Every row gives one point. Each copy is the shape, with its points in the same order, stretched, turned, moved and blurred by noise. Some copies are also mirrored. Which?

Shape (5 x 2)
28 52
16 52
30 41
27 -51
-2 -32
Copy 1 (5 x 2)
4 -76
-7 -75
13 -72
45 48
4 43
Copy 1 is: mirrored
Copy 2 (5 x 2)
-55 -18
-56 -27
-48 -5
36 72
23 26
Copy 2 is: only turned
Copy 3 (5 x 2)
59 35
53 24
46 35
-63 11
-53 -13
Copy 3 is: mirrored

Shape (9 x 3)
19 11 36
39 -10 -54
-16 11 -19
-1 -22 -24
30 22 -76
-58 -63 -19
-62 -69 -55
-34 -71 8
-7 14 48
Copy 1 (9 x 3)
10 9 -47
-50 -58 1
-3 18 23
3 -19 15
-73 -41 27
63 5 64
47 -14 80
73 -16 12
26 41 -35
Copy 1 is: only turned
Copy 2 (9 x 3)
40 30 -13
13 -68 -46
-19 -6 -24
-1 -28 2
-20 -69 -92
-30 -19 79
-52 -51 67
6 -9 92
25 53 3
Copy 2 is: only turned
Copy 3 (9 x 3)
-1 -14 47
72 -12 -44
8 4 -13
18 -17 -32
88 19 -55
-40 -50 -59
-25 -48 -94
-44 -68 -29
-29 -7 55
Copy 3 is: only turned

Shape (11 x 6)
53 -47 -52 -41 28 -43
-11 43 -33 -19 -12 -25
-16 -50 25 45 -8 -10
-5 26 30 34 28 53
45 -33 6 54 17 -49
39 17 -13 26 22 -27
5 38 -25 58 -46 31
2 15 -55 32 4 16
-9 -38 13 -38 5 31
-24 31 13 26 45 40
-4 30 -14 16 -4 52
Copy 1 (11 x 6)
43 -57 -67 -2 121 9
-13 -28 -7 -34 13 -58
75 20 -17 15 -26 30
-35 25 -7 20 -71 8
43 32 -55 -12 42 15
-16 13 -42 -20 31 -19
-45 -2 -6 -54 -64 23
-16 -24 -49 -29 -25 0
37 -40 2 38 7 33
-25 20 -21 24 -70 -23
-42 -15 -8 -9 -54 13
Copy 1 is: only turned
Copy 2 (11 x 6)
-26 -60 -65 -14 -2 48
-4 -2 1 44 14 -14
-49 48 -29 -43 -62 26
58 81 -10 -37 8 -18
-37 18 -96 -25 -45 42
7 13 -65 -3 2 13
73 44 15 23 -46 18
33 28 -9 13 -7 50
-3 0 11 -50 -10 -15
33 75 -4 -27 33 -5
68 43 16 -10 -4 1
Copy 2 is: mirrored
Copy 3 (11 x 6)
21 -70 -9 -82 -13 -1
2 -7 -28 9 -23 31
-21 25 76 12 -21 -3
50 18 20 39 28 -30
28 8 58 -21 -70 -21
43 -2 9 -15 -38 -15
1 17 -2 72 -19 -43
23 -39 0 34 -11 -12
-1 -23 1 -18 50 -4
60 10 14 43 28 -2
28 -4 -11 40 23 -24
Copy 3 is: mirrored
Copy 4 (11 x 6)
-6 45 -52 -3 67 -25
-59 14 35 -4 21 -26
23 -29 8 -14 -1 14
26 17 82 33 -1 -6
34 0 -15 -32 8 -49
1 18 16 -9 22 -67
-19 27 61 -31 -44 -15
-10 41 50 -25 16 -14
2 10 6 48 21 32
15 11 89 25 17 -7
-5 40 71 16 -5 -1
Copy 4 is: mirrored

Shape (14 x 9)
28 -16 -63 -1 9 -9 -4 10 60
-8 15 2 34 10 -23 -47 -40 -28
51 -64 -29 20 -34 -30 -12 -36 3
-11 -4 -58 -43 40 -63 46 -47 42
20 10 49 -24 -7 -52 72 -50 -39
31 8 10 -1 23 -38 11 -63 28
-30 -61 27 17 -29 -35 40 4 15
46 -32 -51 -11 51 8 -45 9 -36
-31 -46 -3 18 11 -15 21 -30 10
-25 -63 -45 -68 -10 -39 -28 56 7
78 39 -30 20 -21 -24 -20 21 17
12 42 44 -14 2 10 22 -53 32
-24 13 -13 -47 -23 28 32 -44 -16
53 -48 22 25 -34 42 72 28 78
Copy 1 (14 x 9)
16 -54 -31 7 -48 20 -13 -40 47
-27 2 -28 -11 -40 -16 27 54 -47
-72 -1 -20 46 -6 20 -37 -47 -4
-6 -16 -23 46 -39 -10 -95 18 17
-57 21 47 42 52 -63 -85 19 -19
-36 -30 19 26 -37 -26 -31 28 -7
-23 42 6 74 54 34 -10 6 54
-56 -9 -48 -44 -53 -30 -9 -22 34
-25 32 -19 63 -16 8 -3 8 45
-28 42 -27 -9 9 86 -52 29 48
6 -103 -9 -40 -1 -28 -16 -28 -27
-2 -14 59 21 -30 -34 2 13 -3
3 50 41 33 -32 -22 -31 -40 -2
14 -32 52 73 34 3 15 -116 119
Copy 1 is: mirrored
Copy 2 (14 x 9)
-1 -72 13 -37 13 -8 14 8 18
8 35 -21 5 -18 -30 33 -18 -48
19 -74 37 38 -39 -24 53 -26 -31
56 -55 -31 -55 83 45 65 -68 -53
28 45 41 2 33 82 79 -60 -68
-22 8 -2 -26 5 41 54 -78 -50
14 -23 11 82 70 48 45 9 13
36 -68 6 -3 -62 -30 -40 21 -82
17 -20 -3 60 56 16 14 -33 -24
94 -121 -51 30 28 27 6 72 23
-20 -10 55 -76 -55 -16 53 43 13
-44 65 2 -30 8 52 16 -74 21
52 21 12 -4 27 4 -6 -59 22
-75 -33 102 42 18 49 -14 -1 90
Copy 2 is: only turned
